Each row is a point. The last column is the point's height on a tilted bowl or saddle (a function of degree 2), plus a little noise. Count its main directions that bend up, bend down and stay straight.

Points (10 x 3):
[[ 0.25 -2.77  0.48]
 [-0.16 -3.96 -0.94]
 [-0.94 -1.24  1.60]
 [ 0.74 -0.56  1.14]
 [-3.31 -0.64  3.81]
 [-1.99  1.25  0.94]
 [-1.45  1.20  0.54]
 [ 1.33  0.26  0.70]
 [-3.16  1.33  2.15]
 [-2.65 -0.24  2.85]]
Directions: 1 up, 1 down, 0 straight

Points (15 x 4):
[[-0.14  0.16  0.19  0.35]
 [ 0.85  4.37  2.00  3.24]
 [ 2.20 -0.77  0.19  0.49]
 [ 1.11 -1.11 -1.00  0.52]
 [-3.71  1.69 -1.05  2.19]
 [-0.16  2.43 -0.14  1.52]
 [ 2.89  1.58  0.53  0.76]
 [-2.00  0.72  0.48  1.23]
 [-1.81 -0.68  3.62  2.99]
 [ 0.72  2.86 -0.88  1.91]
 [ 1.31  0.43 -0.43  0.43]
 [-2.36 -2.73 -1.90  0.83]
 [ 0.54  0.51 -0.38  0.39]
 [-0.14 -2.60  3.75  2.83]
 [-2.56  2.22  1.50  2.99]]
Directions: 2 up, 0 down, 1 straight

Points (23 x 5):
[[-0.61 -0.61 -3.03  3.02  3.29]
 [ 1.49 -0.66 -0.63 -0.08  0.17]
 [-1.61 -0.15  2.15 -1.98  0.35]
 [-2.93  2.22 -0.48 -1.04  2.38]
 [ 3.39 -0.07  4.26  0.66  4.40]
 [-1.38  2.96  1.83 -1.71  2.59]
 [-0.20  0.04 -0.72 -1.52 -0.94]
 [ 1.05 -3.49  0.48  1.35  0.45]
 [-3.67  1.16  2.98  0.17  3.28]
 [ 3.08 -0.16 -0.99 -2.27 -1.42]
 [-2.85 -2.10  2.54  1.43 -0.53]
 [ 1.24 -3.34 -1.80  0.88  1.24]
 [-1.76  0.01  0.70  1.53  1.11]
 [ 2.97  1.06  0.42  2.54  2.60]
 [ 1.26  1.80  2.12  2.80  1.70]
 [-0.36  1.02 -0.75  2.41  1.33]
 [-0.57 -0.44  0.51  2.64  1.14]
 [ 0.53 -1.02 -3.51  0.36  0.77]
 [ 0.23  0.11  1.54  1.72  1.02]
 [ 1.25  3.08 -2.53  1.13 -0.56]
 [-1.66  0.30 -0.31 -3.90 -1.57]
 [ 1.72  0.72  0.12 -1.88 -0.67]
 [-0.46  0.11  0.97  1.59  0.90]]
Directions: 2 up, 2 down, 0 straight

Points (43 x 7):
[[ 0.67  2.91 -0.10  0.14 -3.48 -1.24 -2.07]
 [-1.31 -1.67 -0.76  2.44 -3.01  3.79 -3.08]
 [-1.61  0.37 -1.83  0.63 -1.94  3.00 -1.79]
 [-1.09 -2.93  1.27  1.89  3.82 -1.42 -1.70]
 [-1.78 -0.37  0.64  2.51 -1.57 -0.07 -1.19]
 [ 1.77 -0.37 -0.45 -0.55  3.28 -1.42 -0.95]
 [-1.94 -1.43 -3.18 -2.15 -2.94  0.49 -2.94]
 [ 1.41  0.05 -0.24  0.29 -2.73 -1.98 -1.82]
 [ 0.75  0.21 -1.68 -0.09 -1.15 -0.27 -0.92]
 [-0.41 -4.25  1.86  2.16  0.98  3.80 -3.39]
 [-1.15  1.14  0.76  4.51  0.15 -2.44 -1.67]
 [-2.45 -0.76  1.21  1.85 -1.18  0.89 -1.23]
 [ 0.44  0.07 -0.46 -3.12  0.71  2.17 -1.72]
 [ 1.09  0.37  0.59 -2.15  0.76  0.72 -1.10]
 [ 0.08 -2.36 -0.38  1.22 -2.19  0.55 -1.80]
 [-0.27 -0.50  2.57  3.60  3.53 -0.89 -1.57]
 [-2.32  3.64 -1.43  0.58 -0.82  2.53 -1.53]
 [ 0.28 -4.59 -2.02 -1.68 -0.24 -1.48 -3.00]
 [ 1.82 -0.08  1.65  0.64  0.40 -0.99 -0.99]
 [ 1.34 -0.76 -0.25 -0.51 -0.93 -0.15 -1.11]
 [-1.48 -0.49 -0.03  3.45  2.44 -0.08 -0.86]
 [ 4.10 -0.04  1.29  1.98 -0.08 -1.01 -2.21]
 [-0.50  1.53  2.85 -2.07 -0.20  1.76 -1.82]
 [-1.46 -4.47  1.95  4.35  0.30 -0.70 -3.07]
 [-0.60  0.73 -1.73 -1.44 -1.53  0.01 -1.10]
 [ 2.11  0.73 -1.29 -1.88  0.81 -1.30 -1.12]
 [-4.11  0.63 -0.32 -0.94 -1.94  1.66 -1.97]
 [-1.19  0.53  0.34 -2.12  0.31  2.23 -1.21]
 [ 0.38 -1.56 -2.50  3.31  3.46 -0.28 -1.62]
 [-1.22 -2.45 -1.63  3.09 -3.87 -0.65 -3.32]
 [-2.00  2.00  0.64  0.80  1.49  1.36 -0.46]
 [ 1.49  1.56  0.16 -1.62  2.32  0.23 -0.81]
 [ 0.91  0.79  1.62 -0.47 -0.84  0.00 -0.99]
 [-0.10  2.55  1.04  1.84 -0.74  0.31 -0.81]
 [-4.99 -2.85 -0.26 -2.11  1.56  0.19 -2.61]
 [ 1.22  4.00  0.27 -0.86 -1.68  1.61 -1.86]
 [ 2.52  0.14  0.77 -0.15  1.73  1.00 -1.22]
 [-0.27  1.33 -0.47 -4.76 -0.26 -0.41 -2.08]
 [-0.15  3.19  2.76 -0.91 -1.60  0.10 -1.76]
 [-4.05  2.10 -3.08  2.30 -1.12 -0.19 -2.27]
 [-1.45  0.76  0.16 -0.33 -1.39 -0.45 -0.75]
 [ 2.37  2.28  1.23 -0.89 -0.64 -2.25 -1.58]
 [-2.46 -0.80 -0.86  0.55 -1.61 -1.72 -1.37]]
Directions: 0 up, 6 down, 0 straight
